Each row of a before or after table is a point. One or more steps were done to the points. Then noise was added and the rows were shuffled. The steps act on how far a point lies along the listed directions, d1 being the first. Name the steps. A step turns or swaps two directions, mirrors them in a line or flattens them onto one, adds a multiple of one to another, or multiplies one. Angles are multiples of 10 degrees, from the lower direction toward the higher: turns from -170 to 170, lines from 10 to 170 but not 90. Use the fewest steps. Two steps may share a direction if one is a turn and the other turns, adds or multiplies; they go together, in the order done. Otherwise the lowest direction goes first.
In the rows, 128 means zero.

Directions:
(1): [113  87 101]
(2): [118 158  88]
(3): [ 80 135 145]
Before, 12 rows:
[[140 142 120]
 [118 117 121]
 [131 116 145]
 [115 149 130]
 [143 154 111]
 [145 138 127]
 [128 124 133]
 [122 158 140]
 [ 91 129  79]
 [117 141  75]
 [115 131 164]
 [129 144 126]]
After:
[[120 117 119]
 [130 117 140]
 [107 159 112]
 [120 105 188]
 [138 156 106]
 [ 82 167  21]
 [135 179  80]
 [105 187  14]
 [116 164 128]
 [122 158 115]
 [146 142 124]
 [137  97 168]]
Steps: turn d1 and d3 by -10 degrees; multiply d2 by 2.5

Directions:
(1): [110  87 107 107  92 102 154 166]
(2): [170 104 163 155 108 122  92 159]
Before (14 x 8):
[[134 153 172 146 155 166 102 136]
 [114 142 155 108 136 108 116 112]
 [104 119 104 116 100 111 169 150]
 [ 96  98  80  96  71 118 162 145]
 [120 104 130 121 113 122 121 140]
 [ 95 111 118 120  98 112 165 151]
 [138 125 163 139 130 130 116 132]
 [104 164 122 102 139 146 181 102]
 [136  78 154 151  93 111 115 175]
 [101  87  88 112 106 119 158 185]
 [ 98 189  95 106 168 177 151  77]
 [113  71 116 108  70  95 151 197]
 [194 118 176 160 121 116  71 160]
 [ 93 139  91 105 142 113 169 126]]
After:
[[113 104 104 113 110  95 158 164]
 [103 167 143 124 167 170 132 116]
 [132 111 143 132 118 128 106 137]
 [139 104 132 138  89 110 139 170]
 [ 72 134  68  76 122 141 184 126]
 [146  81 121 130  55 114 118 174]
 [173 179 166 154 170 146  78  97]
 [158 119 178 174 127 136  85 140]
 [131 101 148 142  91 112 134 166]
 [150  84 132 147 102 124 111 198]
 [174  86 171 155  85 115  90 190]
 [104 123 115  94 105 124 188 140]
 [127 142 155 135 144 138 122 113]
 [106 137 149 103 131 104 124 114]]
Steps: turn d1 and d2 by 60 degrees

Directions:
(1): [133 124 101 124 130 214 105 125 161 112 121 113]
(2): [148  70 166 150 114 130 108  79 126 143 147  95]
(3): [149 144 141 109 114 115  95 170 104  96 127  62]
Before, 11 rows:
[[131 110  99 148 132 186 110  76 167 139 148 157]
 [111 145 116 129 133  92 164 142 116 142 115 197]
 [139 136 114 114 103 152  93 169 127  89 130  84]
 [111 168 106 121 132 121 148 158 134 120 132 130]
 [129 195 123  87 137  82 135 215 109 118  99 110]
 [103 207 136 108 138  43 150 192  90 114 112 161]
 [127 140  98 126 133 185 103 160 134 124 109 141]
 [ 94 139 124 136 136 112 164 112 135 144 113 186]
 [125 108 135 143 106 165 131  99 141 141 132 139]
 [129 151 118 100 106 109 124 186  95  93 136  88]
 [146 127 116 120 128 164 117 113 150 120 131 124]]
After:
[[117 158  98 118 133 150 119 177 122 129 106 158]
 [132 151 109 108 105 139  98 186 125  88 126  98]
 [119 118 139 141 129  74 162 120 108 152 125 187]
 [114 158 120 127 128  93 150 149 124 127 137 128]
 [131 141 129 103 103  92 124 178  88 100 143  87]
 [120 138  81 136 139 189 118  99 169 133 140 173]
 [136 168 154 101 126  40 138 193  91 134 113 104]
 [117 158 180 127 125   8 146 148  75 132 133 141]
 [120 120 123 137 111 177 135 110 148 133 125 147]
 [141 145 104 113 131 157 125 129 150 116 125 135]
 [ 99 124 138 142 132 100 163  99 131 148 119 182]]
Steps: turn d1 and d2 by -40 degrees

Directions:
(1): [137  65 117  74 120  96 138 125 120 146  54 116 139 110 151 153 102  99
 122 132]
(2): [104 118  78  95 152 125 154 130 110 157 140 140 104 114  92 144 175 167
  71  94]
(3): [112 130 132 139 118 106 199 116 112 100 136  51 103  95 137  81 135 121
 124 135]
Before (11 x 20):
[[143  95 151 103 112  92 138 109 135 111  53 113 134 118 169 133  72  86
  146 168]
 [137  69 125  84 117 110 105 108 121 142  58 130 127 124 145 146  91  93
  154 149]
 [114  80 132  94 127  90 140 115 137 151  58 110 116 125 139 145 110 115
  122 122]
 [136  43 106  54 153 108 111 136 115 179  55 149 156 115 153 187 124 115
  107 102]
 [127 183 176 182 120 137 139 114 113  90 194  78  99 130 145  83 132 116
  148 139]
 [ 94 145 140 171 144 137 150 131 127 100 175 125 105 128 104 108 151 156
  107 109]
 [154  52 105  51 113  96 112 121 139 162  59 134 147 141 132 173 107 104
  117 126]
 [142  76 108 106 125 123  97 135 140 151  71 135 151 139 142 145 118 126
  114 140]
 [112 160 167 190 129 146 154 116 121  93 174  84 120 126 140  64 147 133
  159 144]
 [125 170 163 181 135 138 118 122 132 110 168 108 120 150 125 101 115 140
  151 138]
 [109 176 130 174 132 156  79 149 122 119 176 188 139 154 135 142 151 170
  142 123]]
After, 11 rows:
[[118 146 128 144 111 112 202 107 126  95 178  37  95 120 113  69 154 136
  121 130]
 [128 137 162 144 112  98 179 103 130  80 106  70 110 109 159  87  93 102
  147 170]
 [115 161 127 161 133 153  64 151 125 129 158 203 148 158 140 158 144 165
  144 122]
 [144 119 150 131 137 130  70 131 138 146 103 158 149 161 136 158  89 122
  149 136]
 [145  75 147 105 131 132  71 128 132 155  65 170 169 146 159 160 103 105
  156 138]
 [118 137 124 167 123 134 155 127 134 107 148  72 118 124 130  76 148 147
  115 141]
 [ 97 148 132 157 150 125 208 122 101 106 186  46  99  93 129  72 177 151
  111 105]
 [116  88 125 114 146 130  97 138 134 140 100 182 135 140 117 171 122 135
  104 106]
 [111 137 141 153 115 121 167 101 110  94 142  64  89 110 131  70 125 114
  156 153]
 [ 96 125 143 138 126  97 182 109 132 120 114  66  91 116 130  95 133 130
  123 124]
 [160  96 153  97 123 123  56 126 123 153  83 165 147 149 163 180  88  87
  146 136]]
Steps: swap d1 and d3

Directions:
(1): [ 81 106 173  68  67 149 139 135 118 159 168 139 100  84 176 103 125 135
 132 128 154 169 120 130 144 102 145 112  98 156 143  99]
(2): [146 166 148 164  77 131 172 176  86 155  78 153 136 113 133 171  96 164
 129 121 147 104 104 146 100 118 142  80 149 108 160 144]
(3): [130 110 109 111  92  74  89 116  96 138 105 135 147  99 156 151 106 101
 161 149  98 142 130 163 153  91  99 180 130 130 136 206]
(4): [131  76 135 133 128 146 163 135 147 124 113 192 175 103 124  92 170  97
 114 154 109 103 178  96 100 107  83  94 113 128 166 151]
(5): [142 123 167  90  93 139 110 123 165 146 128  79 108 117 100 150 150 122
 125 152 147 132 139 172  64 200  74 137 142 109 153 142]
(6): [121 123  78 130 145 120 132 145 108 172 212 157 119 105 116 172  93 138
 131 103 144  99 180 104 127 156 120 167 136 118 180 114]
Before:
[[103 120 124 143 119 123 141 155  89 131 103 190 155  80 170  97 132 133
  151 137 109 125 130  92 159  60 160  96  99 129 136 152]
 [136 110  81 156 129 104 119 140 119 137 114 170 175 105  98 145 125 120
  124 150 110  92 163 105 134 111  81 149 138 106 162 182]
 [163 140  73 132 157  78  66  82 112  95 114  57 125 161 131 177 124  99
  162 137 111 157 110 169 154 146 120 196 163 119  69 200]
 [105 107  94  96 119  81  67  92 118 137 157 102  91 122 129 160 108 128
  151 112 123 157 128 159 168 124 129 185 135 133 117 136]
 [113 116  87 151 139  98 177 155  80 140 146 216 156 117 152 157  93 127
  126 114 121  95 143  86 178  52 157 125 123 125 171 138]
 [135  73 111 127 111  99 124 110 139 100  95 139 170 117 160 107 170  88
  139 162  79 131 141 105 144  86  98 145 120 141 110 165]
 [106  90 166  91  97 159 138 115 135 142 133 144 139 101 120  98 163 119
  113 148 138 142 156 133  81 146  88 100 111 136 160 129]
 [135 119 136 114 143 119 105 105 134 114 121 114 126 143 126 106 125 134
  133 136 124 147 102 153 137 118 142 137 132 138  87 131]
 [126 103 167 112  70 133 124 136 126 114  70 135 166 111 138 122 159 129
  127 167 111 139 118 165 109 107  91 115 131 138 148 194]]
After:
[[116 166 124 128 138 152 111 140 152 135 168  86  92 146  84 142 116 177
  107 109 169 121 106 114 128 179 142 135 137 111 121  73]
 [101 120 151 148 103 141 168 139 108 101  75 162 119 135 152  93 138 159
  117 105 133 147  85 115 159  53 189  50 117 147 102  84]
 [ 92 115  87 111 143 106  98 107  86 146 188 142 125 113 142 129  99 135
  139 112 127 151 150 122 161 114 135 173 114 143 133 123]
 [ 90  87 124  83 138 162 120 125 153 140 225 133 122 113 117 118 154 143
  112 128 149 132 176 108 116 166 107 157 117 150 167  96]
 [136 137 136 183 169 192 220 146 122  85 100 170 158 165 142  85 178 139
   99 113 147 124 115  61 128  89 186  14 130 136  91  87]
 [130 160 188  73  71 128 126 137 153 153 132  62  71 137 109 203 113 152
  123 141 181 135  91 193  78 199 116 132 152 101 161 113]
 [121 130 100 156 108 139 194 176  95 161 177 166 126 109 156 158 106 170
  116  92 153  96 139  68 137 120 171 100 138 132 151  65]
 [116 139 158  88  76 146 113 158 123 182 158 106  94  70 125 162 126 157
  147 132 165 129 145 152  76 191 111 129 128  94 179 131]
 [140 108 130 147 138 134 159 141 108 128 115 185 158 120 130 106 122 143
  126 130 126 111 135 119 123  89 142  92 130 133 127 134]]
Steps: mirror d1 and d3 in the line at 20 degrees; multiply d2 by 2; turn d2 and d5 by 120 degrees; turn d4 and d6 by 120 degrees
